Each row is a point. Examples show where two turns around zero, p and q, send a point. Write where each new point lands after one turn and then the other. Backwards means that the second turn is done in reverse. Each puzzle has new turns, and all numbers are rounded.

Turn p:
[-3.3 -1.1 -1.5] -> [-3.5 -0.8 -1.1]
[ 0.8  2.5 -2.1] -> [ 0.1  3.3 -0.6]
[2.0 5.7 0.9] -> [2.0 4.7 3.3]
[-1.9 -2.7  0.6] -> [-1.6 -2.9 -0.5]
[ 2.4 -4.4  2.0] -> [ 3.0 -4.3 -1.2]
Turn q:
[ 1.2 -3.1 -0.8] -> [ 2.0 -1.5 -2.4]
[-0.2 -1.0  2.0] -> [ 0.7 -1.8  1.2]
[ 3.4 -1.0  1.3] -> [3.7 0.2 0.5]
[-4.5  5.1 -2.5] -> [-6.5  3.0  0.7]
Where do these land?
p, then q: [4.3 2.1 0.9] -> [3.3 3.1 1.8]
p, then q: [3.4 1.0 3.2] -> [4.4 0.6 1.9]
p, then q: [-0.4  0.5 -1.3] -> [-1.2  0.8 -0.1]
p, then q backwards: [-3.9  0.5  0.2] -> [-3.5  1.8  0.3]
p, then q backwards: [-3.4 -4.2 -3.0] -> [-4.6 -2.7 -3.1]

Turn p:
[-3.1 -0.1  1.1 -0.5 -3.6  2.1] -> [-2.6 -0.1  3.3  0.0 -2.8  1.8]
[ 2.7  3.4  3.8  0.2  2.8 -1.9] -> [ 1.8  1.1  1.8  0.6  4.7 -3.8]
[ 0.5 -3.5 -3.3  4.5  4.6  0.8] -> [ 1.5 -3.5 -5.6  3.1  1.8  2.6]
[ 3.3  4.6 -2.9  3.2  4.0 -0.8] -> [ 2.7  3.6 -3.7  4.4  3.3 -1.7]
[-3.2 -2.3 -0.9 -1.1 -4.1 -1.7] -> [-4.1 -0.8 -0.2 -2.5 -3.6  0.3]
[ 1.9 -2.4  1.3 -1.7 -2.5  1.0] -> [ 1.7 -1.9  1.7 -1.9 -2.7 -0.8]
[-1.9  0.2  0.9 -4.6 -1.4  0.5] -> [-0.8  1.6  2.7 -3.9 -0.9  1.4]
Turn q:
[-0.4  0.6  3.1  1.7  1.4 -1.0] -> [-0.3 -1.5  1.7  1.2  2.0 -2.3]
[-2.3 -1.2 -0.3  1.3  3.5 -1.1] -> [ 1.3 -2.4 -1.7  3.1  1.2 -0.4]
[ 1.4 -4.5 -1.8  0.4 -2.7  5.1] -> [ 1.1  0.9  2.9  0.6 -4.8  5.0]
[ 0.7 -2.0  1.2 -2.2  0.1 -2.7] -> [-1.6 -3.1 -1.0 -1.7 -1.2 -0.9]
[-2.1  2.2  1.1 -1.4  4.9  0.7] -> [ 2.9 -2.0 -1.2 -0.1  4.8  0.0]
[ 6.6  3.5 -1.6  1.4 -5.2 -4.0] -> [-2.5  5.5  0.0 -3.6 -4.2 -6.0]
[-3.9  1.4 -1.7 -1.2 -2.1  3.1] -> [-1.1  2.7 -0.6  0.5  2.2  4.7]
Where do these land?
p, then q: [ 0.7  1.4  3.3  5.3  2.5 -3.7] -> [ 1.1 -3.4 -3.1  5.2  0.1 -3.5]
p, then q: [-3.6 -0.5  2.9 -2.1  1.8 -5.3] -> [ 0.4 -4.6 -4.1 -0.5  3.8  2.1]
q, then p: [-3.7 -1.1 -0.4  2.0 -0.7 -2.0] -> [-2.7 -1.1 -1.8  3.0  0.3  1.7]
p, then q: [-0.4  2.7 -1.9 -3.5 -0.6  0.9] -> [ 0.2  2.7  0.7 -3.1  2.7 -0.2]
q, then p: [ 1.5 -0.1  0.8  3.2 -1.8  4.9] -> [ 0.8 -0.2  5.0  2.5  1.1 -2.6]
p, then q: [-2.2 -1.0 -0.6 -1.3  2.9 -0.1] -> [ 2.9 -0.6 -0.6 -0.5  0.9  2.5]
p, then q: [ 5.0 -1.8 -4.0  1.1 -1.1  0.1] -> [-0.8  3.5 -1.4 -1.0 -5.3 -1.4]
p, then q: [ 2.5  0.3 -0.3 -4.7 -2.9  5.1] -> [-1.5  2.0  5.1 -5.5 -0.8 -0.7]

Turn p:
[-1.4 -1.8  0.1 -4.4  2.0  3.0  2.0  2.4] -> [-1.9 -0.1 -1.2  0.4  3.5  0.9  4.7  2.6]
[ 2.9  1.3 -1.3  4.3  2.5 -0.5 -1.3 -2.2] -> [ 3.7 -2.6 -1.0  2.1 -1.1 -1.4 -2.8 -2.5]
[-0.4 -4.4 -3.6 -1.9 -2.0  0.0  0.7  4.5] -> [-4.4 -0.1 -4.2 -0.9 -2.5  2.2  3.3  1.1]
[-1.2 -4.3  5.7  0.5 -2.6  1.6  2.4  5.0] -> [-8.1  0.8  1.7  3.1  0.2 -0.9  0.1  3.5]
[-1.7  2.6  1.4  2.3 -1.4  2.3  0.0  1.6] -> [ 0.4  3.2  0.6  2.9 -0.1  0.6 -1.9  1.9]
[ 0.8  3.5  1.4 -5.3 -0.6  2.3  4.6 -0.4] -> [2.0 0.6 4.8 0.2 1.5 1.7 5.3 3.1]
[ 0.9  0.7 -0.3  0.7  1.4 -6.0 -5.9 -0.4] -> [ 1.8 -1.5 -2.3 -5.3 -1.7 -3.6 -4.4 -0.4]
[-1.6 -1.6 -0.1  0.6 -1.3  4.3 -0.1 -2.0] -> [-1.2  0.8  0.2  2.0  2.6  3.7 -0.7 -1.6]
[ 2.5  1.9 -0.9  2.0 -0.4 -1.3 -2.0 -4.8] -> [ 3.8 -1.9  1.6 -1.1 -1.1  0.7 -3.2 -3.2]
[-0.9  2.0 -2.3  1.2  2.4 -5.7 -0.4 -3.9] -> [ 4.0  0.6 -0.2 -3.3 -1.3 -3.8 -0.4 -4.7]
Turn q:
[-1.3  3.2  1.7 -1.8  2.0  0.1 -3.7 -1.3] -> [ 0.5  2.2 -0.3 -2.1  0.9 -3.2 -4.0 -0.7]
[-3.4 -1.7 -0.2 -1.0  1.1  7.0  2.6  1.6] -> [-0.1  4.6  2.4 -1.8  4.5  3.2  3.8 -0.1]
[ 0.5 -0.4  1.0 -5.3 -4.2 -0.2  0.7 -2.0] -> [-2.6  0.7  0.6 -3.0 -3.6 -3.2  3.3 -0.9]
[-1.7  5.1 -5.4  0.4 -1.7 -3.2  2.2  2.3] -> [-1.0  1.9 -5.6  0.2 -3.8  3.5 -1.5  4.0]
[ 0.3  4.1  0.3  0.2 -1.1  1.0 -0.3  0.8] -> [ 1.5  2.7  0.0 -0.1 -1.7 -0.7 -1.2  2.3]
[ 2.9 -4.6  2.6 -3.6  1.9  0.1  4.2  0.0] -> [ 0.6 -2.8 -0.6 -0.4  2.7 -2.7  6.7 -1.5]
[-3.4 -1.2  1.5  2.3  4.7  2.3 -0.8 -5.5] -> [-0.5  2.9  0.8  2.8  4.6 -0.4 -2.2 -6.0]
[ 2.9 -1.2 -3.6  1.6 -0.6 -1.8 -3.5  1.1] -> [ 1.7 -4.2  0.0 -1.2 -2.4  2.7 -2.6 -0.4]
[ 3.8  0.5  2.0  4.1  1.0 -1.1 -1.1  0.5] -> [ 3.6 -2.7  1.3  3.4 -0.2 -1.1 -1.8  0.9]
[-0.6 -3.6  0.1  3.0 -3.0 -4.3 -0.2  2.6] -> [-3.6 -5.2  1.2  2.2 -0.8  1.8 -0.4  2.5]
Where do these land?
q, then p: [-1.8 -2.6 -1.3  0.1  2.5  3.2 -0.3 -3.8] -> [ 3.5 -0.6  2.5  0.5  3.9  0.2 -0.3 -2.8]
q, then p: [ 0.5  2.7 -2.2 -3.0 -3.9  1.7  0.4 -0.9] -> [ 0.6  2.5  3.3 -1.6 -2.1  3.0  1.5  2.2]
p, then q: [ 2.5  5.3  2.4 -0.7 -5.6 -3.4 -1.6 -2.0] -> [ 0.4 -0.7  5.0 -3.5 -2.1 -6.2  0.4  3.0]
p, then q backwards: [ 2.7 -0.7 -1.3  1.7  2.9 -3.9 -0.7  3.8] -> [ 3.3  2.1  0.9 -2.6 -0.7 -5.2  0.4 -0.5]
q, then p: [-5.6 -1.0 -2.8 -2.3 -1.9 -1.9 -4.6  1.6] -> [-1.2  3.8 -2.4 -4.0  5.3  2.5  0.0  2.1]
q, then p: [-3.0  3.6 -0.8  1.8  1.6  1.0  0.1 -0.2] -> [ 4.1  1.0 -1.8  0.6  0.0  0.4 -2.2  1.8]
q, then p: [-0.3 -2.0 -0.6  1.5 -1.7 -0.3  1.4  0.4] -> [-1.8  1.2  0.3  2.5  0.7  0.5  0.0 -0.5]
q, then p: [ 5.8 -3.9  3.0  0.8  0.7  5.0  1.5  2.6] -> [-2.4 -5.9  4.3  3.8 -0.2 -3.5  2.6  0.9]
q, then p: [-0.7 -1.3  3.4  0.1  5.5 -1.4  3.8 -1.6] -> [ 2.9 -1.1 -2.6  1.5 -0.6 -4.5  1.3 -4.7]
